Rows are points. Each table stands for the endless flat space through its points: a line for two points, a plane for three, and so on. The two share one point or none. Which?

First:
[[ 44 -15 -24 -23]
 [ 12  -7 -28  -3]]
Second, 3 rows:
[[  2  -7 -30 -18]
 [  6  -3 -32 -14]
 [ 28 -11 -25  -4]]
They share: [ 20  -9 -27  -8]

First:
[[ 39 -34  11 -50  15 -28]
 [ 25 -27  -4 -19  23 -44]
 [ 31 -21  -4 -31  -1   4]]
Second, 3 rows:
[[ 41 -15  10 -39   7 -19]
 [ 26 -40 -20 -14  17 -14]
 [ 42 -26   0 -33  11 -14]]
They share: [ 28 -24  -4 -25  11 -20]

First:
[[-26  25 -18  11 -48 -15 -12   1]
 [-46  38 -16   6 -32   2 -34 -17]
 [-36  41 -18  29 -54 -13 -10 -19]
 [-26  48  -4  24 -17 -53 -38 -16]
 [ -6  22  -2  12 -10 -67 -32   4]]
Second, 3 rows:
[[-43  11 -35  -4 -29 -19 -22 -16]
 [-36  16 -17 -10  -9 -19 -39 -27]
 [-36  16 -22  -6 -17 -19 -34 -21]]
They share: no point

First, 6 rows:
[[ -5 -18   3  38  18 -41  10 -36 -19   0  47]
 [-48 -14 -19  46  -6   0  31 -40 -17  23  28]
 [-40  -2 -37  30  42 -32  31 -16 -39  -3  24]
 [-23 -52  29  26 -38 -35  14 -40 -17  44   7]
 [-27  -1 -40  12  25 -21  38  -8 -30  28  18]
 [ -6 -48  31  22 -22 -43   9 -39 -14  40  17]]
Second:
[[-36 -14   5  17   2 -37  16 -18 -30  10  19]
 [ -4 -21 -28   4   0 -44  18  -6 -34  25  31]
 [-12 -17 -12  28 -10 -36  27 -35 -34  39  29]
 [-47  -4  23  39  -8 -33  23 -45 -35  19  19]]
They share: [-23 -25  -4  24  -2 -30  23 -27 -23  28  19]

First (3 x 12):
[[ 20 -42  39  -8  28   9 -36  -7  19  -5 -37 -21]
 [ 17 -24  18  -8  43  -6 -33  -4  13 -29 -37 -45]
 [  0 -17  44  22  -7  39 -21 -27 -16 -15 -17  14]]
Second, 6 rows:
[[ 28 -12  35 -20  45  30 -15 -18  11 -42 -11 -29]
 [ -1 -22  31  -5  29  36 -38  -6 -17 -23 -24  -6]
 [-16 -11  38   2  -1  46 -59 -23 -47 -29 -35   2]
 [ 34  12  33 -10  -7  28 -29 -20   5 -18  -5   9]
 [  1 -34  50  12  23  18 -45 -20  -1 -17   5 -21]
 [-13 -25  28  50  10   3 -45 -31 -29 -15 -33 -26]]
They share: no point

First, 2 rows:
[[ 15   0 -26 -10   4 -19 -15  18   4  -7  50  -5  11 -34]
 [ 23  -4 -18 -14 -16 -15 -15  14  28 -11  18   3  -5 -14]]
Second (3 x 14):
[[ 26  -7 -12 -27   4   6 -25   7  45 -15  47  -7  16 -14]
 [ 24  -3 -17 -17  -5  -8 -19  11  28 -14  31  -2   5 -19]
 [ 12  -3 -29  -1 -29 -40  -3  27   4   2  11  10 -19 -19]]
They share: [ 21  -3 -20 -13 -11 -16 -15  15  22 -10  26   1  -1 -19]

First:
[[ 14 -13  -4  16   0  25  17 -38 -15  -7  15  23   1   6  36  31  21 -18
  -33  -5]
 [ 30 -35   0  12  -2  52   5 -43  10   7  -5  46  33  23  14  21   2   7
  -29 -25]
 [ 14 -19  -8  22 -19  -4  -2 -39   7 -38   5   8  -2  -1   9  36   9   7
   -3 -11]
 [ 24 -30  -4  17 -11  26  -1 -42  12 -15  -3  29  19  13   8  28   3  11
  -14 -21]
 [ 33  15  10  35 -49   6  13 -11   8 -32  87  15   0  10   8   8  24 -54
  -25  35]]
Second (6 x 20):
[[  5 -25  -7  39 -11  20 -22 -40 -11   0  33  11  31  -5  13  16  -5 -23
  -34  13]
 [  7 -17   4 -10 -29  35  23 -52   1   1  10  27  33 -27  14  28  16  -6
  -27   9]
 [ 60 -28   1   0 -14  18  25 -21  22 -30  15  54  13  18 -20 -11   5   4
   17 -15]
 [ 45 -18  35  -6 -72   2  22  -1  12 -41  17   7  39  -2  30  17 -39  36
  -23 -47]
 [ 53 -43  33  -9 -49  14   6 -20 -11 -36  33   9  59 -21  39  12 -41   9
   -8 -33]
 [ 63 -53  23   3 -35  10  -6 -16 -13 -34  43  13  55  -9  27   4 -41  -3
    4 -27]]
They share: no point

First (3 x 24):
[[ 32   3   9  16 -19   5  46 -29  -7 -10   5 -18  17  22  -2 -23  -2 -18
   19 -50  -3   3  42 -21]
 [ 30  -2   8   3 -19   2  47 -32   6 -24  12  -8  16  12  -7 -22   9 -32
   14 -43   1 -11  33 -14]
 [ 15  -8   2 -12 -19  11  29 -26  24 -42  33  10  13   0   2 -10  24 -50
    8 -22  13 -35   9  -8]]
Second, 6 rows:
[[ 12  12  19   0 -52  34  82  -6   0   1  -4  59   9 -10 -21  57  -9  27
    2 -26   5   9  39 -22]
 [ 28  21   0  18 -26  35  42 -23   4  11  16  25 -11  15  21  -6 -15 -27
   -2 -19  48  -2  26 -36]
 [ 15 -20 -19  -1 -34  46  15 -46  10 -37  39 -25  -1  12  18 -14  53 -24
   26 -43   0 -31  34 -35]
 [ 16   4  42 -19 -23   7  -2  20   6   1  42  22  18  29  -8  12  -3 -17
   50  -5  26  15  27 -21]
 [ -1 -11  10  12   3  -2  -4 -17   5 -43  34 -46  44  30  29 -36   2 -57
   20 -22 -19 -43 -14  13]
 [  4  11  31   4 -34  26  62 -15   5  -2   5  23  23  12   4  18 -26 -13
   -2  -2   4 -23   1   8]]
They share: [ 14   0   2   9 -19  20  21 -18   4 -20  26  -4  14  16  15  -8   7 -28
  16 -29   9 -15  19 -20]

First:
[[ 19  14  15   0 -31  39  22  16  30  29   6  13   0  32 -16 -37  -8 -44
  -51  55   5 -16  -3   9]
 [  4  32   1   9 -43  37  10  -2  17  21   2   9  -1  21 -22 -22   6 -36
  -38  42 -12 -11   9   6]
 [ 11  15  15   5 -28  37  21  13  28  20   7   6   2  24 -23 -26  -5 -30
  -43  48  -3  -5  -5   0]
 [  5  20   8  12 -31  37  14   6  23  18   5   1   3  17 -30 -18   0 -24
  -40  43  -9  -2  -2  -4]]
Second (3 x 24):
[[-12  29  19  23 -31  37  25 -14 -15  -2  33  -1  -9  22 -17  -3  -6  16
  -20  30 -37  15   0  -7]
 [-26  12  31 -15 -14  29  -2  17  36   7 -14 -10   4  10 -57 -14   7 -28
  -11  43 -19   9 -23  -1]
 [ -2   9  19 -12 -26  32  10  41  60  13 -32 -16  16  -8 -57  -8   4 -34
  -20  40 -22  15 -20  -7]]
They share: no point

First (6 x 24):
[[ 24  30 -28 -20  -5   4  -1 -13  19  42   0  24   9 -41 -25 -19   5  -6
    6 -25   1  44  -5 -18]
 [-26  23  -2  12  50  -1  25  53  60  -9 -22 -16  37 -12 -17  33 -35 -22
   29   5  34  47 -68  23]
 [ 26  19 -26 -26  -8  10   4 -25  10  46   4  35   7 -41 -30 -22  16   8
    2 -31  -1  36  -5 -29]
 [-16   3  -5  -1  28  20  37   2  23   4   0   4  23 -23 -24  18 -11  18
   -3 -24  30  31 -61   1]
 [ 22  53 -21 -15  13  -4  -9  20  46  35 -12   5  31 -29 -18 -14  -4 -39
   19  -3   4  49  -3   2]
 [ 34  55  -4 -26  16   1  -7  15  40  43  -6  14  41 -18 -19 -29  23 -36
   17  -3  -2  27  14  -7]]
Second, 3 rows:
[[ 22  17   9 -10   7 -21  -6   2  43  41  22 -12  -9   1 -31   6   1  -4
   16 -29  32  49 -28 -19]
 [  1  37   3  -6  15 -12  22  10  26  24   5   2  15 -19  -9 -12  -5   1
   12 -13  13  28 -18  -3]
 [ -9  45   1   0  23  -2  36  20  12   8  -9  14  27 -33   3 -22  -5  -1
   14  -7   1  12 -12   9]]
They share: [  7  29   6  -1  19  -6  15  17  22  17   1   6   9 -20 -13  -9   1  -7
  19 -20  14  25 -19  -1]

First:
[[ -7  15  39 -51   1  -3   0   8  -6   1   5  26 -14 -41  25  44 -65  -4
   -9  34  -3  71 -37 -51]
 [-17 -10  -7 -10 -19 -22  13  13  53  58  45  -7  19 -10  12 -11  -8 -37
   -5  22 -41 -28 -19  -6]
 [ -4  -5  14 -22 -30  -9  52   3  47  43  63 -11  10 -21  20   7   2 -15
    3  31 -25 -17 -25 -21]
 [ -6   1   4 -14 -26 -19  20  19  55  43  43  -7  18 -17   6  -3  -8 -35
  -11  19 -41 -21 -27  -9]]
Second:
[[-21 -11  21 -32  -2 -12  31   4  48  22  20  -4   7 -39  26  38 -40 -28
  -10  45 -24  24 -17 -21]
 [-15  -5  15 -34 -12 -14  19   8  38  30  30  -2   3 -33  24  26 -34 -22
   -6  37 -20  16 -23 -21]]
They share: no point

First (2 x 24):
[[  4 -19   4 -24  -6 -24 -10  15  10 -19 -19 -30  15  31  -6  36 -28  -9
  -46 -20  37  -9   4  38]
 [ 39 -14  -6   6  19   1 -40 -10  40  11 -14 -15 -20  -4  14   1 -18  21
  -21  15   2  21  29  13]]
Second, 6 rows:
[[ 42   5 -22 -39  -4 -31 -33  -8  13  17  -9 -49 -18  28 -36  27 -52 -31
  -36 -39   8  49   7  24]
 [  8 -47  -6   1  32   7 -53  25   9 -30  -6 -53  36  -1  50   5   9  56
  -35   7   2  -3   2  30]
 [ 32   6  10 -40 -42 -56 -28  -5  47   6 -16 -49 -18  53  -2  23 -19  -1
  -54 -15  33  22  -2  -2]
 [ 13 -36 -11   2  23  -1 -36   4 -24 -25 -13 -37  56 -16  40 -13 -19  38
  -27   6  22  14  18  58]
 [ 46 -51  16 -17  57   8 -53   9  49 -19 -22 -58 -13  29  25  21 -25  40
  -30 -19 -18 -16  12   1]
 [ 43 -27   7  -9  31  -4 -31  -1  32   2 -28 -31 -16  17   4  13 -34  12
  -27 -14   5  -1  21  16]]
They share: no point

First (3 x 24):
[[-28  -3 -12   8 -22 -14  38 -36   0  35  14  -4  25  48  21  38  45   5
    8 -25 -10  -9 -23  31]
 [-32 -11  15  30 -17 -43  20   3  41   1  10   0  13  15 -10  20   1  -8
  -32  21 -15 -53 -13 -21]
 [-26 -21 -20   8 -30 -16  14 -28  18  41  16 -28   9  26   9  14  45 -27
  -16 -15 -24  -9 -39  13]]
Second:
[[-45 -12 -32  38 -27 -16  -2  -4   8  24  39  -6  48   3  19  34  45 -10
  -21 -20 -17 -39 -26 -12]
 [-28  16 -41  22   1 -34   8 -12  -5  49  26   9  19  34  14  50  40   9
  -31 -10  -2 -12 -12  -2]
 [-39  32 -16  12  -4 -20  18 -16  24  45  11  24  16  49  -7  69  31   6
  -32 -27   2  -9  -8  -4]
 [-28  -6 -32  28 -14 -31   5 -16   2  37  28   0  31  23  18  34  40  -5
  -23  -8 -12 -24 -26  -3]
 [-47 -20  30   4 -52  -6  36 -16  66   3  -5  -2  28  35 -15  35   7 -18
   10 -21 -32 -33 -24  10]]
They share: no point

First:
[[ 10   1  -6 -53 -37   4 -35 -18  22  50 -15   8  -6 -18 -38 -24 -15  44
   30  59 -22   2   1  50]
 [ 29   7  10 -37 -28  -9  -5 -66  15  47  15 -19  12 -61  -1 -35  11   9
   73  86 -13 -15  30  47]
 [-32 -51  26 -25 -47  -2 -67 -14  -8  44 -27   2  -6 -12 -24 -50  17  54
  -12  29 -28 -28  11  64]
 [-12 -33  13 -37 -31 -13 -37  -9   7  33 -17  -1   8  -8 -26 -38  10  27
    6  47 -15 -26  29  35]
 [  2  -9  -6 -50 -36   5 -40  -4  20  40 -16   4  -6  -8 -44 -28  -8  42
   16  49 -20  -3   6  41]
 [ -1 -16   5 -60 -32 -32 -24 -23  24  62 -18  20  23 -10 -22 -25  -6  28
   15  85 -10 -27  34  48]]
Second, 4 rows:
[[-11 -54  26   2  -8   1 -31  13   2   9  16 -21 -29 -26 -47   5  -7  17
   46  43  -9 -10 -17  21]
 [-28 -50  20   0 -40 -21   2  -7 -20  -1   9  -5 -20 -19 -29 -24  19   7
   22   7 -43   7 -16  -7]
 [-13 -19   8 -34 -24 -17 -15  -4 -24  18 -25 -14 -20 -39 -38 -15   8  -3
   25  21 -32  13   7  10]
 [-11 -35  23 -14 -49 -13  -9 -35   1  10 -15  18  16  14   7 -64   9  37
   13   9 -40 -16  15  14]]
They share: [ -2 -24  17 -28 -23  -5 -28 -14  -1  21 -23  -3  -2 -14 -20 -31  -4  23
  28  31 -21 -10  16  27]

First (5 x 24):
[[-15 -37  -1  -9 -10   1 -28  -9   4  32   9  26  -4 -11  47  23  10 -27
  -13  -7 -29  12 -46 -31]
 [ 11 -16  -3   0  -5 -31 -39 -17 -27  14  -8  36  -1 -49  52  15   9 -17
  -14 -15 -11   3 -26 -51]
 [-19 -32   4 -13 -11  -5 -21  -3   5  32  11  21   3 -14  42  20   5 -25
  -12 -13 -30   7 -42 -25]
 [ 13 -21 -25  35 -34   3 -44 -22 -17  12 -25  38   2 -14  29  14  43 -43
   -5  -9   6  35 -24 -65]
 [-11  -3  19 -23  -5 -49 -10   7 -17  20   7  15  22 -55  37   7 -14  -8
  -12 -35 -23 -18 -17 -21]]
Second, 7 rows:
[[ 27  -5 -14  31 -64  -4 -13 -71  15  24 -21   8 -34  -1  33   0  19 -30
  -52  25 -74  -3 -80 -39]
 [  4 -27  10   4   1   1   2  10 -41  49 -32  24 -11 -50  41  18   1  -3
   -3   0   6 -29 -29 -10]
 [-46 -14 -54  -8 -50 -29 -12  -7  10  38  57  24  28   7  34  29  61 -55
   -3 -64 -20  48  17 -27]
 [-14   0  16  12 -70 -30 -34 -70  22   0  28  50   0   6  27  -3  53 -70
   -2  -7 -52  46 -33 -53]
 [-20 -30  20 -12 -11 -14 -22  12 -23  19  18  42  14 -21  43  23  25 -39
   26 -34   8  31   3 -21]
 [-22 -16  16  -7  23  -8 -31  36 -34  30 -19  20  28 -50  21  15  -3  -2
    0 -27  24  -7   2 -25]
 [-27  15  -4   9  -5 -15 -45  -6   0  27 -28   6  36 -41  -8  -6   3  -6
  -41 -13 -18 -16 -20 -53]]
They share: [-11 -17  -3   1 -23  -9 -20  -7  -9  28  -1  21   8 -19  31  15  18 -28
 -10 -19 -19  10 -21 -29]
